Rows are points. Each copy is the shape, with its points in the same order, stretched, turned, moved and blurred by noise. Some copies are also mirrored. Which?

Shape:
[[ 34 -10]
 [  5   9]
 [ 29  27]
 [-37   7]
 [-57 -48]]
Copy 1:
[[ 16 -38]
 [  7  -8]
 [ 40 -10]
 [-24  20]
 [-77  -1]]
Copy 1 is: only turned
Copy 2 (5 x 2):
[[ 23 -43]
 [ 20  -8]
 [ 42 -12]
 [ -3  15]
 [-50  -1]]
Copy 2 is: only turned
Copy 3 (5 x 2):
[[  2 -33]
 [-24  -2]
 [-40 -25]
 [-12  32]
 [ 51  63]]
Copy 3 is: mirrored

Shape:
[[ -3 -19 -31  34]
 [-32  63  13 -23]
 [ 98   4 -22 -32]
 [  0  -2   4  11]
 [-22  -1  -6 -21]
 [-18   4  -3 -17]
 [-28  -3 -39 -20]
 [-40  -1 -41  -9]]
Copy 1 (8 x 4):
[[-15  13 -12  45]
 [-12  47  58 -52]
 [ 38 -18 -93 -41]
 [ -8   2   6   6]
 [-35  12   8 -23]
 [-30  13  10 -21]
 [-47  31  -9 -13]
 [-51  39   5   0]]
Copy 1 is: only turned
Copy 2 (8 x 4):
[[ -1 -48 -46 -15]
 [ 28  61  -6  12]
 [ 63 -67  78   0]
 [ -3 -21 -17   4]
 [ -5   8  -7 -25]
 [ -3   7  -4 -15]
 [  7   2 -15 -46]
 [  7   8 -32 -44]]
Copy 2 is: only turned
Copy 3, 8 rows:
[[-11 -37 -25  37]
 [ 29  67  12  34]
 [ 65  -7 -98  -8]
 [ 13 -11  -5  14]
 [ -7  22 -12   6]
 [  0  24 -10   4]
 [-30  19 -40  18]
 [-38  17 -31  32]]
Copy 3 is: only turned
Copy 4 (8 x 4):
[[ 46  -6 -10  23]
 [-61  51 -19   0]
 [ 73  15 -10 -99]
 [ 14   4   7   6]
 [-15 -13 -19   7]
 [-13  -4 -15   5]
 [ -7 -18 -47  13]
 [ -9 -13 -45  28]]
Copy 4 is: only turned

Shape (14 x 8):
[[  0  -9 -29   3 -40  15  45  64]
 [ 17  -2  12   5 -21  16 -19  -5]
 [  9 -22 -19   5 -23 -46 -16  56]
 [ -5  55  96   0  44  25   8 -13]
 [ 21 -19 -54  15  33 -35 -23 -32]
 [ 41 -32 -21 -24  -6 -41 -20   9]
 [-64 -28  16  -3  41  -6   5   7]
 [-76   7 -15  18  -1  44 -11  -7]
 [ 42   0 -25  -1  -4 -20   4  29]
 [ 13 -29  18  26 -26 -19   0 -26]
 [-28 -38  27  -1  -9  19 -34  62]
 [-18  37  19   9  16 -30 -28   6]
 [ -6  63 -23 -27   1  17 -34  -8]
 [ 13   2 -33 -34 -43  -5  20  25]]
Copy 1 (14 x 8):
[[-18  39  25 -56 -59  55  -1  24]
 [  9 -11  15 -23  -2  17 -26  -1]
 [ -3  38  43  -5 -64  19 -56   4]
 [  9  -4  28  12 108  25  32 -20]
 [ 17  14 -33   1 -47 -48 -32 -45]
 [ 13  35  24 -32 -40 -34 -62  -4]
 [-76  20  -2  -2  14  23 -18 -35]
 [-66 -22 -51  -1  -3  54   1  -1]
 [ 31  40  19 -25 -44  -4 -26   2]
 [-11 -26  43  -6 -16 -13 -17 -30]
 [-46  13  35 -21 -15  81 -62  -7]
 [  2   7  15  38  12   7 -20  -5]
 [ 25   8 -46   2   8  10 -13  38]
 [ -6  36  12 -48 -42  -5 -19  42]]
Copy 1 is: mirrored
Copy 2, 14 rows:
[[ 23  24  22 -26 -56  45  20  15]
 [ 10 -26  30  22   8  -6   5  18]
 [ 48  34   3  -3  10  16 -25  -1]
 [-81  -9  24   4  45 -19  70  17]
 [ 18 -31 -58  20  23 -13 -54  21]
 [ 51  -4  -3 -21   9 -25 -20  14]
 [-43 -21 -12 -25  29  21   0 -37]
 [-59 -44  21  20 -10  55 -26  -4]
 [ 40  14 -10  -8   3  -3   0  32]
 [  5 -10  17  38  -5 -29   9 -20]
 [  8 -21  46 -19  21  43  10 -23]
 [-35   8   1  22  51   4 -29  15]
 [-34 -18  21  -1  11   8 -34  66]
 [ 21  24  28 -33 -43  -1 -18  25]]
Copy 2 is: mirrored
Copy 3 (14 x 8):
[[ 19  12   0  47 -76   4  93  13]
 [ 19  -8  -4  15 -19  21   3  12]
 [ -4   8 -44 -21 -33 -12  67  38]
 [ 30 -20 119  34  63  38 -18  42]
 [-16  45 -53  -2  43 -31  14 -22]
 [ -9  23 -37 -22 -32 -43  20  18]
 [-77   3  36  28  52   5  42   9]
 [-31  12  22  49  32  70  37 -15]
 [ 29  28 -26   0 -30 -29  37  18]
 [  6 -41  -7  -3  -9 -11   9 -24]
 [-34 -41  -7  25 -27  27  41  59]
 [ 16  17  19 -27  43  25  24  27]
 [ 29  75  23  -2   7  50   0  34]
 [ 12  39   4   2 -64  -1  42  13]]
Copy 3 is: mirrored
Copy 4, 14 rows:
[[ 53   2 -28 -27  38 -14  12  53]
 [ 31 -12   7   7 -29  31 -14   9]
 [  5 -18  -8  10 -11 -29 -54  62]
 [ 13 -20 121   2 -10  71  10 -11]
 [-45 -38 -25  54 -46 -28  12  20]
 [  2 -47  -1  16 -50 -47 -35  33]
 [-51   1  27   0  24  -1 -20 -12]
 [-37  30 -27 -18  14  65  12   4]
 [ 15 -39   3  17 -21 -17  -1  47]
 [ 30  16  18  33 -35  -7 -13   3]
 [  3 -12   2 -17  32  37 -77  15]
 [-36 -12  47   8 -24  34 -20  48]
 [-30 -34  -6 -30 -47  53  16  43]
 [ 24 -18 -22 -37 -22 -26   8  43]]
Copy 4 is: mirrored
